Rows are points. The ring and each string are closed loops that go straight from each point to the next, and from the last back to the first. Before rounding, they use only three directions, however many columns there are. Count how often each string passes through the ring. Passing back the other way cancels.
In the rows, 128 means zero.

Ring (7 x 4):
[[187 190 113 134]
 [154 134  93 115]
 [ 92 100 106 125]
 [ 61  91 122 127]
 [ 57  97 143 113]
 [101 141 148 117]
 [170 198 132 140]]
String (31 x 4):
[[104 128 130 119]
 [ 72  89 135  91]
 [ 33  67 143  95]
 [  7  72 149 129]
 [ 51 125 141 167]
 [ 83 131 130 151]
 [ 89 102 120 111]
 [ 68  69 114  94]
 [ 85  77 113  87]
 [102 121 120 124]
 [ 96 139 125 154]
 [ 60 113 124 161]
 [ 30  72 122 137]
 [ 42  56 121  98]
 [ 63  68 122  89]
 [100 117 124 114]
 [ 78 127 137 141]
 [ 56 123 150 144]
 [ 94 139 138 139]
 [103 111 127  97]
 [ 83  94 143  73]
 [ 91 124 155  92]
 [110 179 163 144]
 [122 188 149 164]
 [128 207 162 166]
 [126 178 158 128]
 [119 139 144  98]
 [113 115 132  83]
 [115 146 132 130]
 [105 154 143 140]
 [ 95 153 146 145]]
Times through: 0
String (25 x 4):
[[153 185 126 150]
 [150 147 116 109]
 [203 172  99 103]
 [218 184  90 118]
 [193 184  95 143]
 [140 149 112 132]
 [132 107 102  90]
 [130  79  85  71]
 [115  92  87 108]
 [ 96 124 102 163]
 [ 99 136 119 153]
 [ 93  86 113  91]
 [ 69  76 117 100]
 [ 25  52 127 105]
 [ 23  89 144 143]
 [ 72 134 142 154]
 [ 93 103 127  98]
 [ 74  87 136  84]
 [ 60 108 159 103]
 [ 89 156 162 138]
 [116 178 150 155]
 [122 141 131 116]
 [136 135 130  89]
 [186 231 146 153]
 [181 230 136 171]]
Times through: 5

Ring:
[[ 48 131 155 103 134 153 148 114]
 [107 122 150 111 131 123 166 117]
 [150 132 144 130 120 104 166 125]
 [185 152 132 150 101  97 141 132]
 [155 152 129 132  99 119 109 123]
 [100 149 136 116 109 145 103 117]
 [ 56 146 147 111 121 159 118 116]]
String (28 x 8):
[[ 56 148 152 121 125 151 139 121]
 [  7 147 162 115 136 169 150 119]
 [ 15 124 161  90 143 167 150 109]
 [ 72 119 150  91 133 145 142 109]
 [ 96 128 146 105 126 135 142 114]
 [ 95 141 149 125 124 131 153 123]
 [ 86 127 156 116 135 129 175 120]
 [108 111 153 101 137 120 176 114]
 [131 110 146  99 131 114 164 113]
 [132 122 141 106 122 119 144 114]
 [165 126 142 126 120  98 168 123]
 [186 141 140 150 113  87 174 133]
 [185 138 136 139 110  92 157 128]
 [142 130 137 113 115 118 134 117]
 [138 147 139 135 111 117 141 126]
 [174 160 134 158 100 100 143 135]
 [221 170 124 173  85  85 130 140]
 [196 150 123 138  93 101 112 125]
 [156 137 130 115 105 118 113 116]
 [135 149 135 130 107 124 123 123]
 [130 160 135 140 102 127 117 127]
 [125 162 129 130  97 138  90 121]
 [103 160 137 132 105 141 110 123]
 [105 144 140 118 114 136 123 119]
 [ 97 132 139 100 118 143 114 111]
 [ 64 136 143  96 120 159 107 109]
 [ 10 159 153 117 123 178 116 119]
 [ 42 153 152 122 124 159 133 121]]
Times through: 2
String (24 x 8):
[[123 137 143 123 119 122 147 122]
 [131 143 148 142 121 110 173 131]
 [152 133 149 141 125  96 190 131]
 [170 127 145 134 123  91 184 127]
 [189 140 142 153 114  82 184 135]
 [183 154 139 163 107  88 169 138]
 [162 158 139 158 105 102 153 136]
 [144 145 138 133 110 116 137 125]
 [169 165 132 159  97 106 133 135]
 [188 161 122 146  89 107 104 128]
 [161 142 124 114  98 123  92 115]
 [139 143 128 112 102 131  95 114]
 [128 153 127 118  98 138  85 116]
 [121 156 130 123  99 139  90 119]
 [128 147 128 112 101 137  89 114]
 [127 135 135 109 111 130 115 114]
 [128 139 137 118 112 127 123 118]
 [165 140 127 118 102 116 108 117]
 [155 133 132 115 109 116 121 117]
 [138 141 138 126 112 119 135 122]
 [148 145 138 135 111 112 143 126]
 [158 132 137 123 114 107 145 121]
 [180 127 140 130 117  91 168 125]
 [143 123 141 111 121 113 150 117]]
Times through: 1

Ring (10 x 12):
[[118 127 144 124 133 107  76 223 189  85  78 114]
 [126 103 153 132 159 130  57 201 164  93  98 142]
 [137  80 163 120 176 149  51 173 120 103 129 164]
 [148  67 167 100 173 153  67 138  73 116 164 173]
 [151  70 163  92 154 143  89 119  58 123 177 164]
 [145  96 147  89 105 108 137 107  68 128 174 129]
 [139 115 139  86  81  88 155 120  88 124 159 106]
 [131 136 133  76  70  72 158 156 118 109 134  86]
 [124 147 135  76  85  74 131 208 156  89  99  81]
 [119 144 138  95 105  85 105 227 180  82  81  91]]
String:
[[137  87 167  95 186 149  37 211 127  87 115 160]
 [135  96 156 104 153 130  73 179 123 101 126 144]
 [131  99 150 131 139 124  85 160 136 110 124 139]
 [144  78 165  90 170 146  64 164  89 105 148 162]
 [164  36 187  62 220 187  31 142  21 111 190 208]
 [149  64 164 109 163 150  80 114  65 126 174 173]
 [135  98 146 126 119 115 112 129 113 122 144 134]
 [145  90 156  84 135 124 103 140  78 115 160 142]
 [156  78 160  61 132 128 118 109  32 126 193 150]
 [154  89 148  69  92 105 160  74  28 140 204 130]
 [130 120 133 121  80  87 149 122 122 125 141 105]
 [131 115 142 106 107 100 119 157 126 110 129 115]
 [139 120 144  63  95  91 138 157  95 108 146 105]
 [136 147 133  33  55  58 177 167  98 103 141  70]
 [136 145 139  22  77  69 151 200 106  89 128  77]
 [133 120 146  80 113 100 112 182 124  99 124 111]
 [121 134 132 128  88  84 128 170 166 107 105  96]
 [114 155 129 108  82  70 125 217 193  88  77  76]
 [115 143 131 130  92  81 117 198 192  96  83  90]
 [127 122 145  99 123 104  95 200 151  93 105 114]
 [123 124 150  99 143 112  69 235 173  79  84 118]
 [115 123 149 135 157 120  46 249 210  75  61 125]
 [117 110 152 152 167 132  39 229 202  84  70 139]]
Times through: 2

Ring, 6 rows:
[[186 105 146 111 147  77  92 142 202 148 136 100 134 102]
 [139  92 157 104 148  83 108 156 151 154 123  95 126 111]
 [114 111 144 112 132 112 121 142 108 135 121 106 127 127]
 [117 162 107 136 100 163 127 100  78  92 133 130 137 149]
 [163 174  94 141  99 157 112  87 127  87 146 136 144 138]
 [191 141 118 127 124 112  96 111 185 118 145 119 141 115]]
String, 28 rows:
[[ 86 159 102 130  94 177 141 102  40  90 125 138 131 153]
 [126 183 107 153  94 169 121  90  79  79 141 122 146 164]
 [146 172 118 150 105 148 111  98 112  91 144 113 147 155]
 [143 144 124 130 117 130 112 115 124 112 135 115 138 135]
 [ 70 111 119  98 115 147 147 134  46 126 109 136 115 126]
 [ 87 118 135 113 121 133 134 137  69 126 117 115 124 136]
 [ 90 100 147 104 133 115 130 150  83 141 113 107 120 127]
 [ 93  94 137  95 131 117 133 149  88 143 111 120 116 115]
 [140 123 130 116 127 116 114 129 132 127 129 115 131 122]
 [174 110 157 120 148  77  92 145 187 146 135  87 137 116]
 [199  90 177 114 167  43  77 162 232 167 137  70 138 102]
 [191  72 178 100 172  36  82 172 231 178 130  76 130  90]
 [170  76 163  95 161  57  96 164 200 170 125  92 125  91]
 [217  99 166 117 163  47  73 151 249 160 142  79 140  98]
 [217 113 158 125 154  60  74 141 240 148 146  82 144 106]
 [162 113 139 114 138  96 103 136 166 138 132 107 132 112]
 [131  95 138  97 138 101 118 146 135 147 120 116 121 105]
 [172  71 171  95 166  49  93 170 206 175 125  85 125  91]
 [179  77 177 103 168  45  87 169 214 173 129  76 130  97]
 [ 99  68 152  81 148  90 128 168 112 165 106 111 110 100]
 [124 110 133 107 130 114 120 137 119 135 122 117 125 118]
 [145 121 140 120 132 107 109 134 141 131 131 104 133 124]
 [104 111 126 103 123 128 131 135  92 131 117 126 121 120]
 [ 81 116 135 111 121 134 136 138  62 127 115 116 122 136]
 [112 149 129 136 112 143 123 117  83 105 131 110 137 152]
 [138 167 122 148 108 146 113 103 106  95 141 110 145 155]
 [134 147 120 130 113 138 118 113 110 108 134 120 136 138]
 [ 83 128 110 108 107 157 143 121  53 113 116 139 121 132]]
Times through: 2

Ring:
[[ 98 107 121 115 137 145 139 186 180 123 131  96  85 114]
 [ 63  80 141 155 131 147 130 183 162 106 135 120 146 109]
 [ 70  84 138 160 125 133 120 156 141 100 130 133 173 120]
 [108 110 128 142 119 111 102  99  97 129 124 138 170 141]
 [157 145 111 103 118  98  93  59  72 172 121 123 121 159]
 [171 157  92  72 129 106 117 103 131 155 117  97  66 151]
 [137 135 100  84 137 129 136 161 178 130 123  89  60 130]]
String:
[[112 118 103  91 144 146 156 215 226 102 125  81  51 112]
 [134 134  96  76 142 138 150 192 210 121 123  77  36 121]
 [136 132 114  94 132 129 121 131 134 163 129  96  70 133]
 [137 133 111  97 130 122 119 125 133 151 125 103  86 137]
 [142 137  99  93 130 114 126 135 157 121 118 105  93 140]
 [187 169  78  59 128  95 120  99 143 140 110  97  63 158]
 [210 184  80  52 122  83  99  47  90 181 111 101  62 173]
 [181 162 109  83 118  96  84  32  45 212 123 113  89 166]
 [134 129 125 113 122 118  99  86  81 180 130 116 111 144]
 [135 130 121 112 122 115 101  89  88 170 127 117 115 145]
 [166 150 122 103 114  97  74  19  19 220 128 125 117 166]
 [182 161 111  93 112  86  74   7  22 210 121 127 119 174]
 [178 160  96  87 117  85  93  47  77 163 113 122 115 168]
 [154 144 101  96 123 101 109  92 114 142 117 116 110 152]
 [125 124 117 113 126 119 115 120 124 142 125 114 113 137]
 [154 143 117  96 122 112  96  72  74 195 128 110  92 151]
 [196 174  86  56 126  97 107  71 105 181 116  95  52 163]
 [191 173  70  47 133  99 131 121 171 130 108  86  40 154]
 [183 169  62  42 139 107 149 162 219 100 105  77  27 145]
 [163 155  80  53 142 125 148 174 209 124 116  72  18 133]
 [129 129 111  88 138 139 134 164 167 152 130  85  50 124]
 [114 116 124 114 131 134 121 142 135 151 131 104  94 127]
 [101 107 131 119 134 145 126 160 144 154 136 100  88 118]
 [ 81  94 136 127 138 158 136 192 169 140 139  96  86 106]
 [ 69  87 129 130 141 160 151 225 210 100 135  96  93  99]
 [ 61  80 140 139 140 166 146 220 193 116 140  98  97  96]
 [ 65  82 146 141 138 165 136 199 166 139 143 100  98 100]
 [ 96 104 132 127 132 141 123 155 140 144 134 107 106 120]
 [107 111 122 119 131 133 126 153 150 130 129 108 107 125]
 [107 114 108 109 136 134 143 186 196  97 123 100  95 120]]
Times through: 1

Ring, 8 rows:
[[103 147 129 176  86 153 128 128 138 147 153  75 130 160]
 [126 125 126 155  89 149 140  99 130 124 188 102 131 149]
 [151 110 130 112 127 138 143  94 117 102 185 138 133 122]
 [147 131 154  90 169 129 125 114 101 107 140 152 124 118]
 [135 146 159  88 190 127 115 148 105 122  96 142 125 111]
 [126 139 123 114 175 136 126 196 142 142  73 100 147  91]
 [114 137 104 148 138 147 134 201 162 154  86  69 154 101]
 [101 148 116 173 105 153 129 170 154 158 115  62 142 136]]
String:
[[138 116 101 121 151 141 143 184 155 132 107  95 158  83]
 [141 102  70 124 157 144 155 226 183 140  84  75 179  51]
 [126 116  71 138 156 147 148 247 190 155  60  57 179  57]
 [ 95 169 135 150 153 143 111 206 145 168  55  70 138 124]
 [108 136  84 157 142 150 137 243 185 168  55  44 169  82]
 [128 104  55 152 133 153 159 241 202 154  82  46 186  57]
 [129 103  51 152 135 153 160 249 206 156  76  43 189  51]
 [103 152 109 151 151 146 124 227 165 168  52  58 154 100]
 [ 97 174 153 140 156 140 105 179 126 159  69  89 126 137]
 [113 155 146 132 148 139 116 157 124 143 101 102 129 132]
 [124 139 130 127 149 140 127 163 134 137 107 102 139 114]
 [113 163 157 119 168 134 109 163 116 143  83 112 124 129]
 [121 165 166  91 206 126 103 179 108 139  54 129 124 111]
 [139 149 161  71 218 122 111 171 104 123  66 148 129  94]
 [145 146 169  65 215 120 111 146  93 113  88 162 122 102]
 [124 180 212  76 204 119  88 108  61 119  96 172  93 153]
 [129 156 179  97 172 128 108 110  86 118 124 151 109 143]
 [129 138 141 121 143 138 126 131 119 126 133 119 130 127]
 [151 109 119 109 141 138 144 125 129 109 158 129 143 103]
 [146 108 110 119 134 141 147 137 139 116 153 115 148 101]
 [132 136 149 118 139 137 126 112 110 119 149 129 124 135]
 [121 153 163 124 141 136 115 113 103 128 136 126 116 150]
 [146 111 118 117 134 140 144 127 132 113 158 121 143 107]
 [172  83 105  95 138 137 160 107 131  90 190 144 150  88]
 [169 102 140  79 157 129 143  84 101  85 186 169 130 107]
 [148 140 180  77 176 124 115  84  76  98 152 176 108 136]
 [127 158 177 101 168 129 108 112  89 121 123 147 110 144]
 [126 152 163 108 163 132 113 129 103 126 116 133 119 134]
 [119 185 209  79 211 119  85 129  68 128  75 162  96 147]
 [126 169 183  77 217 121  97 160  90 130  60 149 115 117]
 [108 180 181 107 188 129  95 157  97 144  68 126 111 140]
 [118 152 147 124 155 137 117 155 121 139 101 109 129 127]]
Times through: 2

Ring (6 x 14):
[[130 116 101 129 159 154 136 148 140 169 169 123 122 129]
 [124 120  61 119 134 149  72 148 106 136 153 119 120 142]
 [134 126  83 126 121 119  60 128  80  91 124 111 132 137]
 [157 122 126 155 139 100  93 110  78  70 110  99 153 113]
 [166 116 155 171 164 106 143 110 105  94 123  99 158  98]
 [143 117 139 145 167 136 165 133 141 154 158 117 134 115]]
String:
[[157  97 100 171 193 161 142 144 140 159 166 105 145 101]
 [158  95 117 174 204 166 173 146 158 178 176 108 143  96]
 [165  89 107 184 210 169 161 146 151 170 173 102 150  91]
 [139 114 140 142 178 150 187 142 161 183 175 123 128 115]
 [118 141 148 103 125 115 152 129 129 145 149 133 114 143]
 [141 115 107 142 159 141 125 138 124 141 153 114 133 121]
 [137 114  97 138 158 148 120 143 127 149 159 116 129 125]
 [111 142 123  94 117 122 127 136 123 146 151 135 109 152]
 [106 145 116  86 108 121 116 137 118 143 150 137 105 159]
 [123 137 121 110 121 117 115 129 109 124 140 125 120 143]
 [108 140  81  90 101 125  68 139  95 122 140 130 109 161]
 [129 121  44 122 120 137  29 140  76  99 132 111 128 144]
 [148 109  57 150 143 137  46 135  79  93 129 100 143 124]
 [139 123 106 135 138 123  98 128 100 110 134 112 135 128]
 [150 113  69 150 139 127  48 128  74  82 122  99 146 123]
 [158 104  54 164 151 136  39 131  72  81 123  92 152 115]
 [145 116  92 144 145 129  86 130  96 107 134 107 140 123]
 [122 139 122 108 114 110 106 126 101 113 133 125 121 145]
 [108 148 111  87  96 109  91 130  97 116 134 132 109 160]
 [126 131 106 115 126 124 102 133 106 123 141 122 123 141]
 [137 106  51 140 156 162  74 152 112 142 158 111 130 128]
 [138  87   7 151 185 205  70 176 135 184 187 109 127 123]
 [144  96  58 155 182 178 106 158 135 169 174 109 133 116]
 [130 126 118 124 142 131 129 135 123 141 151 122 124 132]
 [138 121 116 135 150 132 127 133 121 135 148 116 131 125]]
Times through: 0
String:
[[138 136 153 128 128  98 132 114 102 101 125 117 135 128]
 [154 115 121 156 157 123 118 124 106 109 134 104 146 111]
 [178 100 131 192 185 124 132 117 107  99 129  90 167  86]
 [151 118 131 152 156 120 131 123 111 114 136 108 144 113]
 [132 137 151 121 130 106 142 120 114 120 135 122 128 132]
 [141 134 186 135 148 103 186 114 132 130 140 121 134 118]
 [162 109 167 171 190 130 196 124 147 148 154 108 149  94]
 [168  96 136 184 206 152 181 135 151 160 164 102 153  87]
 [156 101 129 168 195 155 176 140 154 169 170 110 143  99]
 [156  95 107 170 200 167 161 147 153 175 175 108 142 100]
 [151 101  95 161 182 159 132 145 135 156 164 108 140 108]
 [145 108  96 150 168 150 122 142 127 147 158 111 136 116]
 [141 100  73 150 180 173 122 156 141 174 176 113 130 118]
 [132  97  45 140 181 194 110 171 151 198 192 119 120 126]
 [112 122  72 105 141 163 109 159 138 180 176 132 106 149]
 [114 142 125  98 115 118 122 132 116 135 145 132 112 150]
 [129 127 107 122 135 128 109 134 112 129 144 120 125 135]
 [139 115  84 139 149 142  93 139 109 128 147 111 133 126]
 [123 135 116 110 121 119 109 130 108 124 140 125 120 143]
 [109 144 103  89 100 116  88 133 100 121 138 132 109 159]
 [113 139  81  95 101 120  61 135  87 110 134 126 114 158]
 [122 140 124 107 114 109 109 125 102 114 133 125 121 145]
 [116 146 115  96  96 101  83 123  86  97 123 126 118 154]
 [123 142 121 107 105 101  91 120  88  95 122 122 123 147]
 [128 144 121 110  99  90  76 113  73  74 110 117 129 145]
 [162 117  93 162 131  99  44 109  52  41  96  90 160 114]
 [178 102  91 189 160 113  57 112  62  49 103  80 172  95]
 [155 113 108 159 155 123 100 124  96  99 129 101 149 112]
 [141 131 137 133 131 104 117 116  97  98 124 113 137 126]
 [136 142 162 122 118  88 131 109  96  91 118 118 134 132]]
Times through: 1

Ring:
[[161 160 154 105 152  81 118 162 171 126  77 152 118  85]
 [166 160 138 100 133  76 123 179 138 144  83 142 129  94]
 [159 146 114 107 100  89 132 186  82 173 109 126 145 124]
 [130 117 106 141  82 127 140 157  58 181 156 127 142 159]
 [100  94 116 172  88 166 140 114  68 172 187 136 130 181]
 [ 85  86 125 181 101 185 133  88  83 163 188 138 124 187]
 [ 81  94 139 170 128 190 118  69 108 151 156 134 121 178]
 [ 91 109 151 153 149 176 108  72 134 140 124 135 118 158]
 [110 128 164 136 168 149 104  87 169 123  96 144 112 127]
 [137 148 170 120 174 111 108 120 196 110  80 157 107  94]]
String (28 x 14):
[[125 119  94 125  78 137 129 152  22 202 136 101 160 177]
 [129 125 118 130 105 128 127 144  80 171 129 125 140 150]
 [130 121 136 151 114 123 137 141 127 144 153 156 117 131]
 [171 151 107 103  88  73 139 208  73 178 114 128 147 118]
 [187 170 107  75  99  52 129 224  76 180  76 118 156 102]
 [180 171 112  69 113  62 118 207  81 178  57 110 157 105]
 [144 143 131 113 126 108 120 153 112 156  98 130 135 123]
 [146 142 145 124 135 102 125 151 147 136 108 150 119 108]
 [170 161 159 113 149  67 128 176 190 115  93 170 108  71]
 [186 175 150  91 145  48 125 199 175 125  70 158 119  63]
 [173 168 120  74 122  71 115 193  94 170  57 113 152 105]
 [143 142 129 113 122 108 121 154 107 159 101 129 136 126]
 [138 133 138 134 124 113 129 146 130 144 126 148 122 122]
 [163 145 115 114  95  82 139 194  89 168 122 136 139 118]
 [162 138  90 113  64  87 146 208  33 198 139 118 157 143]
 [136 111  93 151  56 120 155 177  35 192 187 132 145 166]
 [118 104  86 147  58 146 143 154   7 207 175 110 157 190]
 [120 120 114 131 103 142 123 132  65 179 129 116 145 163]
 [110 110 125 151 109 152 128 117  90 163 149 132 130 162]
 [ 78  77 137 203 105 191 141  77 112 145 213 160 107 182]
 [ 55  58 137 225 102 222 141  48 104 147 238 160 103 205]
 [ 67  71 143 210 114 206 136  57 120 140 214 160 103 188]
 [ 63  73 125 193 103 215 128  58  71 168 195 130 125 209]
 [ 91  98 117 155 105 180 121  93  60 178 152 115 140 189]
 [114 118 125 136 116 148 120 119  86 167 127 122 137 159]
 [ 96  95 143 183 118 168 136  93 131 138 183 161 107 159]
 [ 78  72 130 211  92 192 148  84  99 152 230 161 108 188]
 [ 89  76 102 192  62 181 152 113  38 186 225 136 133 203]]
Times through: 5
